Each row is a point. The points of each table are mixes of a few directions, plus a little noise. How many directions does each table use, and how many do they share? Where both have some left over, give the other angles between the two spaces (their principal angles), to ten degrees, smallest first.
In the rows, zero is written as 128.

First (7 x 3)
[[102  78 204]
 [129 129 126]
 [147 165  72]
 [146 162  76]
 [143 156  85]
 [138 148  98]
 [ 92  57 234]]
Second (5 x 3)
[[128 244  59]
 [129  97 147]
 [129  87 152]
 [128 153 114]
 [128  62 168]]
Directions: first 1, second 1, shared 0; angles 30

First (8 x 8)
[[131 101 113 136 125 121 148 172]
 [118 202 168 107 138 144  73  11]
 [123 160 145 118 132 135 103  77]
 [139  53  87 151 118 110 185 249]
 [123 156 143 119 133 134 107  83]
 [131 117 122 132 127 124 137 145]
 [134  98 112 137 124 121 152 176]
 [126 141 134 124 129 131 118 109]]
Second (10 x 8)
[[104 222 153 147 135 119  76  62]
 [115 208 151 116 141 137  79  51]
 [139 131  97  84 148 149 134 170]
 [130  52 145 180  95 101 163 141]
 [144  99 120  90 136 149 138 130]
 [130 108 109 141 125 118 148 181]
 [149  73 136  86 128 156 143 101]
 [110 199 140 143 134 120  93  93]
 [125 120 108 155 124 110 145 188]
 [137  69 122 140 115 121 160 163]]
Directions: first 1, second 3, shared 1

First (10 x 12)
[[179 121 132 114 156  92 154 111 116 158 111 174]
 [117 106 108  67 135 101 145 146 116 155 118 141]
 [ 37  55 154 119 138 161  73 181 108 107 107  57]
 [177 198 108 138 132 111 176 159 144 151 186 136]
 [172 137 171 212 166 133 119 125 127 127 129 121]
 [138 157 132 181 139 121 132  68 149 105 121 100]
 [  7  70 111 127 143  73  95  95 184 163 108  22]
 [102 120  96  77  35 168  96 135 142 126 144 188]
 [151 149 151 147 136 179 132 123  84  53 111 119]
 [205 164 117 100  99 138 156 137 109 136 143 222]]
Second (10 x 12)
[[111  42 164 138 113 151 182 214 153 182 104 125]
 [137 123 131 140 127 140 106 124 103 155 119 132]
 [143  68 130 226 152 160  69  39 133 135 147 142]
 [ 87 111 130  93 128 131 168 124 213  86 124 117]
 [ 88 151 129  43 111 146 173 156 179 129  91 107]
 [138 222 115  55 110 119  70 136  44 162  91 133]
 [173 176 113 153 132 121  97 116  47 151 141 132]
 [165 134 117 188 148  20 119 138  99  25 218 158]
 [138 128 120 152 136 171 153  99 140 152 126 108]
 [101 125 131  93 123 121 141 134 169 103 120 126]]
Directions: first 6, second 5, shared 1; angles 30, 40, 70, 90

First (10 x 20)
[[112  86 156 140 155 128 155 130 144 137  79 109 104 139 148 156  96 134
  141 113]
 [ 23 145 124 113 112 110  97 176 179 169 103 116  68  77 107  67  58 145
  124 167]
 [135 161 137 104 120 138 125 150 132  79 162 114 137 116 142 146 140 138
   80 104]
 [103 168 152  94 142 131 128 153 157  64 148 129 124  97 139 145 130 155
   66 116]
 [144 161 157  98 142 142 142 145 138  44 160 117 143 118 155 175 150 149
   60  90]
 [156  72 150 155 165 128 165  95 118 139  81 133 131 161 144 168 130 123
  163 114]
 [102 167  90 118  84 122  85 147 126 157 163 133 124 104  98  67 123 121
  130 160]
 [147 161 110 120 129 123 113 105 115 111 161 170 158 120 106 111 171 128
  122 151]
 [130  37 112 191 151 107 144  71 110 241  43 156 113 169 104 104 105  99
  246 170]
 [228 122  94 148  81 150 125 108  61 137 181 105 177 180 137 142 177  88
  149  95]]
Second (10 x 20)
[[137 158 190 160 203 130 110  80  85  71  61 200 143 176 173 140 105 119
  134 195]
 [121 139 165 138 112 128  94 112 152 239 156  89  79 125 124 161 113 109
  116  99]
 [139 147 115  99  97 128 108 120 134 155 202 100 115  98 101 138 155 123
  106  97]
 [ 91 196 172 131 170 101 125  69  92 146  94 123 150 192 166 115 176 135
   83 122]
 [185  64  90 110 109 152 159 167  96   7 145 100 134 111 128 157 100 113
  155 116]
 [117 128 105 134 110 140 115 145 143 155 126 159 132 106 121  75 100 146
  153 150]
 [ 96 168 115 110 120  96 128 115 165 179 163 127 140 113  91 119 202 142
   87 108]
 [133  59  89 146 152 114 188 185 176  41  67 180 155 107  99 145 140 141
  158 172]
 [167  68 100 118  90 160 140 168 107  83 148  82 113 111 135 138  74 116
  163 104]
 [ 97 150 139 138 117 128 109 119 133 204 119 118 120 141 143  91 114 137
  128 120]]
Directions: first 4, second 6, shared 1; angles 30, 30, 80

First (10 x 32)
[[181 133 100 120  96 182 136 144 149 122 121 154 111 126 115 135 122 112
  103 103 109 115 113 129 133 132 131 156 164 152  86 105]
 [ 53 106 172 145 186  61 118  99 117 127 112 133 146 134 151 150 151 176
  180 142 176 152 148 109 122 136 129 102  97  82 170 152]
 [136 148 119 120 107 123 125 139 106 140 162  75 135 124 120  86 108  90
  102 153  98 119 127 151 127 110 121 113 105 146 145 135]
 [113 117 138 134 145 119 128 119 135 123 113 149 128 130 135 147 139 150
  146 121 147 135 131 116 128 136 131 130 132 114 128 130]
 [184 172  88 105  62 159 130 162 100 147 191  42 128 118 103  50  84  41
   57 158  52  99 115 175 130  96 116 119 110 184 130 124]
 [160 131 111 123 109 161 133 137 141 124 122 145 117 127 121 134 125 120
  114 112 117 121 119 128 132 131 131 146 151 143 102 114]
 [124 117 132 132 139 132 129 122 140 122 110 156 124 130 132 150 138 148
  141 114 143 133 128 116 128 137 132 136 141 119 118 124]
 [ 39  97 182 150 201  52 118  91 121 124 100 150 146 136 157 165 160 194
  196 137 192 158 152  99 121 142 131 103  99  69 172 155]
 [ 92 111 151 139 161  99 124 111 131 124 109 149 133 132 141 153 146 163
  161 126 160 142 138 111 126 137 131 123 122 100 141 137]
 [198 147  87 112  75 192 137 154 141 127 140 126 111 123 107 111 108  86
   81 113  85 107 109 144 134 122 127 153 158 171  87 105]]
Second (10 x 32)
[[ 75 118 170 168 217  47  81 122 115 123 130  91 160 145 148 110 181 172
  173 152 183 127 129 130 145 123  97 101  58 120 178 190]
 [115 126 139 140 152 107 114 126 126 127 130 118 137 134 134 123 143 140
  138 135 142 129 129 128 133 127 122 120 109 125 141 146]
 [112 126 141 142 156 102 115 126 123 125 130 115 137 134 135 122 145 140
  142 135 145 129 128 131 134 126 118 120 106 125 144 150]
 [159 133 102 104  70 177 159 131 137 131 126 151 108 116 116 140  97 100
  100 112  93 128 127 128 116 132 148 143 172 135  98  90]
 [174 135  91  92  47 201 172 135 139 132 126 161  97 114 109 145  80  89
   90 107  80 126 126 125 113 133 156 151 188 135  83  73]
 [197 139  70  74   7 236 193 137 145 135 125 180  86 105 102 152  58  69
   71  97  57 127 126 125 105 136 170 166 218 138  63  44]
 [101 124 150 151 176  86 103 125 121 126 129 108 145 137 140 117 155 151
  151 139 156 128 128 128 137 126 109 114  93 123 155 160]
 [116 125 138 136 151 109 114 128 125 126 130 120 134 132 133 123 140 139
  139 133 141 127 127 128 133 126 121 123 112 126 138 142]
 [102 123 150 149 172  87 105 125 121 125 131 109 145 137 137 119 153 150
  150 139 156 127 128 128 136 124 113 114  94 124 152 159]
 [128 129 129 128 128 130 129 128 127 128 129 127 129 128 129 128 128 129
  128 127 128 129 127 129 126 128 129 128 128 128 128 127]]
Directions: first 2, second 1, shared 0; angles 30
